Rows are points. Each table stands for the endless flat space through its points: a line for two points, a plane for three, and so on. Write the one point that lies in both, or say that there is none.

First:
[[-23  19  13  21]
 [-11 -10  23  15]
 [ -9  -2  10  25]]
Second:
[[-31   9  33  24]
 [ -1   4   8  24]]
They share: no point

First, 4 rows:
[[-16   1   8  14  -2 -15 -15 -14]
 [-36  18  39  25 -35  -6  11  11]
 [ -4  47  15 -13 -13  20  19 -19]
 [-28   9  25  21 -19  -6  15   3]]
Second (2 x 8):
[[-21  12  17  12  -8   2   7  -9]
 [-31   2  21  20  -4   8   7  -7]]
They share: [-16  17  15   8 -10  -1   7 -10]

First (4 x 11):
[[-31  -8  11   7 -16 -14  -5 -18  -9 -18  12]
 [-13  -5   2  -2 -19 -12   8  -9 -18  -5  20]
 [-13 -20   1 -16 -32  -6  -1 -23 -12   2  14]
 [-17   4 -11  10  -8 -30   7  -1 -14 -30  26]]
Second (3 x 11):
[[  8  -6   7  -8  -6 -36 -10 -20  12 -10  29]
 [-27  -9 -21  18   0 -17  -5 -29 -23 -12   0]
 [-52   1 -11  23 -20   3  20   1 -48 -22   5]]
They share: [-19  -2   1   5 -14 -18   5  -8 -15 -16  20]

First:
[[ -8 -15  12   9  -6  20  -3 -14   6   4  23   5 -18  33  -1  51  10   4]
 [  4  25  -1  12  -7  16 -20  -2 -25 -27  11  -9 -31  19  -3 -20 -10 -15]
 [ -5  21   0   8  11   8  -8   9 -16 -37   4 -11 -13   7  -8 -25   5 -15]
 [  4  23   4  13  -4  12 -17   2 -22 -26  15  -7 -28  19  -7 -15 -10 -12]]
Second (3 x 18):
[[-14 -11 -11  11   4  15   7   6 -11 -25  -7  10 -30  30   7  19  -2  -8]
 [ 18  12  10   5  -2   1 -13 -10   9   1  10  -1   6   9  -9   0  15  -6]
 [-16  -4  13   8   1  26 -12 -20 -19 -30  24 -18 -12   6   8   5   2   2]]
They share: no point

First:
[[ 11   0   1   1  18   9   4 -16 -27  16   6  11  -2 -12 -37 -13  17  11
   32  -4   2  18 -16  -2]
 [  6  -1  -3   1  17   9   2 -12 -24  13   1   8  -6 -14 -31  -8  17   7
   28   2   7  18 -10  -6]]
Second:
[[-23 -16  -1  12   7  24  -1  -5   1  17 -15 -27 -10  -8 -49  15  -2 -16
   27 -10  27  30   9 -10]
 [-13 -11  -3   6  23  14  -7  -6  -8  15 -11 -18  -6 -17 -39  11   2  -4
   22  -5  29  23  -1 -15]
 [ -1  -7 -11 -10  43  -2 -15   2 -16  11   1   6  -6 -37 -15   3  18   8
    6  15  25  15 -13 -31]
 [ -5  -7  -7  18  -5  24   8 -20 -14   5 -24 -15 -19  -5 -37   6  10 -13
   36   5  12  27  15  -1]]
They share: no point

First, 3 rows:
[[ 13  10 -19   3  10 -36 -11  21 -34 -41  11 -14   7 -12   6 -40 -17   6
    2 -11   1 -10  31  -8]
 [  4  17   9  -2   9 -17 -19  15 -18 -20  11  12 -12   3   1 -12 -16  -7
   27  11 -16  11  19  -5]
 [ 13  11  -9   1  12 -29 -10  18 -27 -32  14  -3   3  -9   1 -30 -13   5
    9  -1  -4  -4  25  -5]]
Second:
[[ 14  11   0  -8  21 -14  -4  17 -21 -14  26  18   5  -7 -15 -15  -6  11
   22  12 -13  -1  19  -3]
 [ 19  10  16   8   8 -24  -3   6  -8 -29  15   8 -10 -11   6 -13  -1   0
    2  25  -1  17  11   7]
 [ 18  11  10   4  13 -24  -6   9 -11 -22  16  10  -5  -7  -3 -17  -2   3
   12  18  -7   7  11   5]]
They share: [ 16  11   5  -2  17 -19  -5  13 -16 -18  21  14   0  -7  -9 -16  -4   7
  17  15 -10   3  15   1]

First:
[[ 27 -11 -10  -1 -10  19  20 -25  22 -20 -17  -8 -30 -11   4   0   4  11
   24   1   4  -7  -9  -7]
 [ 11 -19  -2 -13  14   7  16 -17   6  -4   7  -4 -10   5  16   4 -12  -5
   12 -15 -12   9 -17  13]]
Second, 3 rows:
[[  6 -31   6 -21   9  24  23 -27  -5 -19 -13 -24 -38 -12 -11   0 -25   4
    1   4  20 -27 -23  -5]
 [ 12 -13  -3  -9   9   3  23 -15  19 -10  -7  -3 -11   6  10   0   2   4
   19  -2  -4   9 -14  -5]
 [  8 -11  -1  -8  14  -2  25 -10  23  -7 -10   0  -5  11  15  -3   6   6
   23  -1  -8  15 -11  -8]]
They share: no point

First, 4 rows:
[[ 22 -15  20  11  18  16 -21  -2  -7 -26  -1 -13 -10 -11  19 -41 -40 -21
   -2   8 -20  28 -19  26]
 [ 21 -20  13   1  10  -6  16 -17  26   4 -11 -14 -26   1  20  -7 -18  -8
   -5  -9 -11  19  10  20]
 [ 33  -8  -7 -23 -14  -6 -20   3   6 -28  21   6  -2   1   0 -23 -18  12
   -1  27 -15   7 -10   4]
 [ 14 -21   3 -31  -1 -37  10 -14  44  -5   8   0 -19  -9   6  12  13  17
   10   7 -19   9  26  11]]
Second:
[[ 12 -27   7  -4  -5  -9   8 -20  35 -14   2 -20  -1 -16  32 -28  -9   1
  -11 -15 -24  11   8  38]
 [ 18 -21  11  -2   5  -5   4 -14  23 -10  -2 -14 -13  -8  22 -20 -17  -5
   -5  -5 -18  17   4  26]]
They share: [ 21 -18  13  -1  10  -3   2 -11  17  -8  -4 -11 -19  -4  17 -16 -21  -8
  -2   0 -15  20   2  20]

First:
[[ 17   7 -13   7  28  19  10 -29  21   5 -24 -10  22 -14  18  28 -25  27
  -10   8   1 -23  19  12]
 [  3  -9   3 -15  14  11 -22  -9  -3  -3 -20 -24   2 -18   0  -8  -7   5
  -14  22 -11  -3  15  12]
 [  2 -11   5  -8  13   4 -23 -14   3 -10 -18 -13   1 -11   0  -8  -7   3
  -16  14  -8  -5  13  18]]
Second:
[[  1 -13   9 -13  20 -10 -23 -10 -13 -20 -26 -30 -17 -17  -5 -12 -20  -4
    2  13 -10  -9  -1   4]
 [  3 -10   5 -11  18   0 -20 -12  -5 -12 -23 -24  -6 -16  -1  -7 -15   2
   -6  15  -9  -8   7   9]
 [  7 -10  -5 -15  14  12 -26 -20  -1   0 -11 -20   6  -8   7  -7 -13   6
  -14  17  -3 -16  11   9]]
They share: [  5  -7   1  -9  16  10 -17 -14   3  -4 -20 -18   5 -15   3  -2 -10   8
 -14  17  -8  -7  15  14]

First (5 x 24):
[[-10  14 -24   6 -11   1 -16  10  11  14 -17  -2 -13  27  19 -14  -5 -24
  -26  14 -16   2 -30 -10]
 [  0  -8   5  35  -8  22 -25  25  25 -29  20  -4 -21   7  21 -13   0 -16
  -20  22   6  18  -5 -28]
 [  6   0 -29   8 -20   9 -22   9   4  21 -12   8 -31  37  14 -15 -14 -34
  -25  -2  -5   3 -34   0]
 [-21  28   1  23  -5  -3  -4  32  16   4 -10 -12   9  21  27 -12 -11 -15
  -25  28 -16  13   4 -16]
 [-38  31 -13  12  16   6  -2  22  22 -12 -10 -13  14   6  19  -4  26 -15
  -14  31 -31   6 -14 -37]]
Second, 4 rows:
[[-36  26 -31  52 -19  29 -11  10  36   6  16 -23 -23  15  17  -9  10 -28
  -18  44 -10  -3 -39 -14]
 [-27  -1 -19  22   2  -7   1  37  42  12  -8 -23  -2  33  35  -6  22 -22
  -27  29  -7   6 -24 -41]
 [-24   6 -17  22  -1   0  -5  30  32   6  -6 -16  -4  27  29  -7  16 -21
  -23  27 -10   6 -22 -33]
 [  8  -6   5 -32  25 -25  -3  38   4  -2 -36   7  15  27  25 -13  -2 -18
  -32 -14 -18  23  11 -36]]
They share: [-16  15 -13  16  -2   8 -12  20  16  -2  -6  -5  -6  18  19 -10   4 -21
 -20  19 -15   8 -16 -21]

First (2 x 24):
[[ 16 -11  23 -16   6  -6  15 -20 -37   1  10  32 -33 -31   2 -16   1  22
    8   8  16 -15 -11  -6]
 [ -9   4  13 -21 -19  19  10   0  -7   6   0  12  -3  -1   2   9  -9  -3
    8 -12  -9 -15 -11 -21]]
Second:
[[  6 -21  36 -33   3  -5  -8   1 -14   6  -5  33  -7 -23   7   1   0  12
   -8   7   7  -6 -16   3]
 [-11 -10  19 -26  -5  -6   4 -16  -4  16  10  19  -8 -23  -4  -9 -13  11
    8 -12   9  -6 -12  -9]
 [ -4  12  -3 -18 -23  24  31  -4 -27  -3   0   7 -23   6   0   6 -10  -4
   15  -1   1 -32 -19 -31]
 [  2  -9  23 -31  -4   7   6   0 -21   0  -5  23 -15 -14   5   6  -2   4
   -3   6   3 -16 -20  -8]]
They share: no point

First (5 x 24):
[[-29  24 -19 -10  15  21  -1  -2  19 -17  14 -29 -25   6  -6  27   9  26
   16 -16  -4  31  -4  27]
 [ -2  -1 -39  -6  18  -4   5  -1 -24   8  -9  10   2 -10 -40  22  14  -1
    1  -6 -17  27  -5  -7]
 [ 25   1   0 -17  14  -5  13   2 -34  -3   6  12 -13  -5 -11  14  17  41
  -24   8  -3   3 -13   3]
 [  6   2 -30 -15   3 -11  16   2 -21  -3 -17  -6  -2  -9 -18  27  26  12
   -1   3 -17  30  -8   8]
 [-13  26  -3 -18  27  12  -6   5   3  -8  38   8 -33  22 -11  11  11  34
    0  -3  13   6   4   2]]
Second:
[[-37   4 -17 -23   4   5 -10  -7   1 -14  11 -28 -20 -19 -28  -3 -13  23
   -1 -18 -19  46 -10 -16]
 [-33  13 -17 -28   4  -6  -3 -11 -11 -17  19 -26 -26 -13 -30  -1  -7  24
    6 -13 -22  39 -16  -5]
 [  3  34 -22 -23   9 -20  25  -7 -34 -19  26   7 -25  21 -23  22  32  23
   14  12  -4   1 -20  29]
 [-10  22 -16 -12  -9   0   9 -15 -16 -22   9  -1 -16   0 -33   8  14  31
  -11   1  -1  23  -8   9]]
They share: no point

First (2 x 24):
[[ 11   0 -22  18  27 -30  10  19  -1 -29 -20  -1  19  -8 -14  -8 -10 -32
   -9  28  17  16 -13  -6]
 [ 12  -5 -21  18  22 -25  13  13  -2 -25 -18   2  16  -4 -14  -4  -9 -27
   -5  22  16  13 -12  -3]]
Second (3 x 24):
[[  3 -21 -12  12   6 -19   5 -20   5 -34  -9  -2   7  13 -18 -16  -6 -10
    3 -18  -3  -7 -32 -20]
 [ 20 -16 -18  20  15 -20  33  17 -16 -12 -18  11  13   3 -11  11  -3 -24
    6  22  17  22  10  10]
 [  9 -19 -15  16  10 -20  17  -4  -4 -26 -12   3   9  10 -16  -4  -5 -15
    4  -1   5   5 -14  -8]]
They share: no point

First:
[[  2  -5 -17 -27  -5 -16  -3   2  17 -14  13  24 -13  14 -10 -13   8   5
  -24  26  -6  -4 -21 -16]
 [ 27  -5  -7  -7  10  14  22  27   7  16  -2   9  -8   9   5  17 -12 -10
   -9  11  14  26   4  -6]]
Second (2 x 24):
[[  7   0 -13 -26  -3  -4  15  11  11  -4   6  14  -8  11   0  -3  -7   7
  -11  12   0   4 -19 -21]
 [ 15  -4 -23 -18  -1   2   5  11  17   4  14  20  -6   7 -10  -9   1  -1
  -21  20  -4   8 -11 -11]]
They share: no point

First (6 x 24):
[[ 14   3  14 -23 -21   5   5 -15   3  22 -12  -6 -11   3   1 -34  10 -10
  -28  -3 -10  17  25  -9]
 [  9 -36 -28  19 -17 -23 -18  20  28  22  21  13  14  34  30   4  -1 -22
    5 -15 -21 -14  13  18]
 [ 38  -1  21 -35 -42   7  26  -6  22  49  28  28 -12 -10  -2 -38   3 -15
  -33  -8   8  47   1   2]
 [  2  -7 -10  19  21 -23 -25 -12 -16   6  -7 -12 -11  31  40 -16  29  -2
  -16 -31 -32 -24  40 -23]
 [-15 -37  -9   0 -30   1 -21   8  36   5   9  24  13  38  14   6 -26 -11
    1   1 -15  10 -10  33]
 [ 39 -25  44   1  -9 -22   7 -25  -9  29  21 -13  -3 -22 -14   5  16 -19
  -34 -24   4  20  37  12]]
Second:
[[ 17 -12   4  12 -19  -2  -4  -7  24  35  16  13   3  18  17 -12  16  -9
  -10   5 -25 -10   6  29]
 [  4   5   7  31 -17  -4 -13  -2  29  28   4  22  14  14  32 -23  17 -13
  -22  27 -43 -16   9  34]
 [ -9 -25   2  -9  -7 -13 -24 -12  14   8   4 -25   0   7  27  17  -2  -4
  -23 -18  15  17  20  -8]
 [  6 -26   7 -21 -17  -6 -16  -6  20  17  20 -25 -13   1  31  23   0   2
  -10 -22  29  16  12  -3]
 [ 15 -46  -8  -7  -3  -7  -1 -38   7  39  16 -14   3  34 -20   9  15  -5
  -11 -31  -5   5   9  13]]
They share: [  9 -21  -2   2 -15 -11 -10  -1  13  18   7   4   2  19  15  -8   3 -14
 -12 -12 -15   2  18   8]
